Each row is a point. To make a cloud, some directions were put in groups of two or more. Within a group, all points are equally far from the middle, so they leave a hole (a ring in 2 directions, a hollow ball in 3). The other directions are filled evenly. Then the cloud was stretched, turned, moved and blurred a little. Count the holes, and give their numbers of directions, smallest first.
(in the rows, 128 means zero)

Cloud:
[[ 93 155 154]
 [151 156  51]
 [172 114 190]
 [ 85  78  62]
 [ 55 114  94]
 [107  44  79]
 [ 88 126 103]
 [104 105 215]
 [105 124 105]
 [163 119 123]
 [138  96 108]
 [144 125 148]
 [113  71  44]
 [ 86 188  68]
 [195  93 124]
 [128 133 182]
 [208 119  88]
 [114 174 152]
 [166 151  99]
 [111  80 189]
 [ 66 165  86]
 [102 133 205]]
Holes: 0

Cloud, 30 rows:
[[151 148  97 140]
 [165 111 195 147]
 [121 117  90 122]
 [ 56 141 112 109]
 [ 88 181 113 112]
 [ 97 119 122 157]
 [142  52 110 103]
 [142 105  69 102]
 [ 90  79 143 120]
 [ 88 131  26 132]
 [ 87 197 143 105]
 [ 74 207 158  84]
 [124 101 126 166]
 [114  22 130 177]
 [206  49 132 145]
 [131  82 184 103]
 [100  99  96 182]
 [116 119  83  96]
 [147  36 100 172]
 [113  93 195 153]
 [105  52 126 193]
 [ 82 183 149 116]
 [175  83 140 194]
 [213 186 123 134]
 [171 131 133  76]
 [147 158 165  18]
 [105 134 124 210]
 [ 84  77 160 128]
 [ 79 139  66 119]
 [ 73 208 124 113]]
Holes: 0

Cloud, 32 rows:
[[180 110 188 163]
 [172  91 197 151]
 [136  74 105  51]
 [169 116 105  96]
 [133  64 112  54]
 [100 206 108 100]
 [129  91  94 152]
 [172 137 119  75]
 [ 49 100 133 150]
 [ 81 136  71 154]
 [147 124 154  58]
 [108 208 118 144]
 [103 196 126 170]
 [150 104  88 104]
 [ 54 108 141 159]
 [ 52 128  60  83]
 [152  41 160 151]
 [177 163 134 105]
 [ 75 132 106 190]
 [145  73 128  53]
 [168  67 191 136]
 [170 107 112 124]
 [106 105  79 153]
 [173 177 145 127]
 [163 166 173 167]
 [ 77 131  54 113]
 [ 95  91  62  70]
 [ 60 179  87  88]
 [138 135 197 166]
 [ 93  59  87  65]
 [ 82 186 102 168]
 [ 52 110 139 150]]
Holes: 2 (2, 2)

Cloud:
[[ 87  79 120  94 155 175]
 [134 128 190 143 109  89]
 [163 145 146 120 187  58]
 [122  52 149 171  81  77]
 [166 166 105 170 213 189]
 [128  52 159 185 153 101]
 [ 51 102 130  89  86  95]
 [141 137 101 162 220 119]
 [197 132  64 124 103 103]
 [ 54 162 128 118 144 116]
 [ 56 102 133  93 119 159]
 [144  35  97 155 170 165]
 [175  82  72 164 202 103]
 [150  45  84 159 176 168]
 [ 91 179 112 123 174 150]
 [159 121  86  91 105  54]
 [ 96  38 115 207 177 122]
 [108 147  71 124 179 140]
 [ 88 118 155  80  76  77]
 [167 127 200  72 145 132]
 [102  97 107  93 143 197]
 [ 80 148 165  91  80 151]
 [139 111 200 139 141 105]
 [133  98 198 147 155 119]
 [156 137  93 175 214 149]
 [103  87  58 119  93 110]
 [182  55  78 163 180 109]
 [128 137 187 139 102  85]
 [106 139 139 150 215 105]
 [169 123  89 177 115  62]
 [173  31  97 123 121  69]
 [115 198 164 108  94 142]
 [172 157  94 153 121  64]
 [ 36 105 161 120  81 134]
 [ 78 163 118  99 153 144]
 [ 96  69  71 137  88 156]
 [150 112 198  79 151 117]
 [124 127  66 164 206 131]
 [171  92 122  76 187 124]
 [122  96 122 193  81  81]
 [199  99  74 128 135  57]
 [124 103 185 164 174 109]
 [204 115  86 115 202 119]
 [ 50 113 132 196  98 146]
 [ 99 126 151 181 199 139]
 [164  70 167  75 124 114]
 [ 45 116 127 203 161 135]
 [178  97 115 177  86 127]
 [ 93  79 184  97 179  77]
 [ 39  78 174 147 155 155]
 [237 134  90  87 121 130]
 [177 160  91 138 219 169]
 [125  61 158  76 156  51]
 [ 56  73 120 182  81 162]]
Holes: 2 (2, 3)

Cloud, 55 rows:
[[126 158 104  54 161 143]
 [ 88 171 151  87 152  55]
 [172 198 113 114 172  96]
 [128 116 204 137 139 146]
 [ 88 105 112 167  80  51]
 [219 138 106 146 101  89]
 [138 125 175 179 134 133]
 [171 187 139 145  68 196]
 [158 115 166 136  69 158]
 [158 124 174  85 194  63]
 [115 213  57 157 148 173]
 [146 197 143  71 193 177]
 [124  99 166 136  86  86]
 [225 148 124 149 105 142]
 [ 81 100  98 152 133  38]
 [152 187  94 178 156 150]
 [120  94 103 129  44  60]
 [185 207 105 136 148 190]
 [156 141 149 168  64 125]
 [165 177  56 124  79  88]
 [110 204  73 104 165  97]
 [166 173  81 142  73 177]
 [159 155 155 195 160 175]
 [144 102 104  98  84 145]
 [ 94 199 115 180 100 157]
 [130 175 107  58 170 133]
 [180 140 179  34 107 101]
 [184 143  68 157 109  95]
 [149 114 213 126 107 159]
 [145 180  45 148 132  58]
 [ 88 188  85 197 131 150]
 [188 205 114  97 151 146]
 [149 110 106  53 116  81]
 [112 188 144 100 173  71]
 [129 106 114 123  53 127]
 [116 183  79  54 145 144]
 [161 211 154 107  84 180]
 [166 128 108 159 147 170]
 [184 125 134 132  81 193]
 [121 179  51 175 140  63]
 [127 179 138 201 140 173]
 [172 182  69 115  86  91]
 [114 210  52 142 150 129]
 [120 203 175 105 167 123]
 [129 145 150 194 122 128]
 [146 206 127 139 173 104]
 [137 129  93  35 105  51]
 [183 107 159  84 180  87]
 [153 130 141  52 117 179]
 [117 149  72  44 131  82]
 [153 146  51 146  65 118]
 [ 92 200 106 190 120 157]
 [141  91 163  97  74  64]
 [173 182  77 147 109 184]
 [173 198 104 160 159 161]]
Holes: 2 (2, 2)
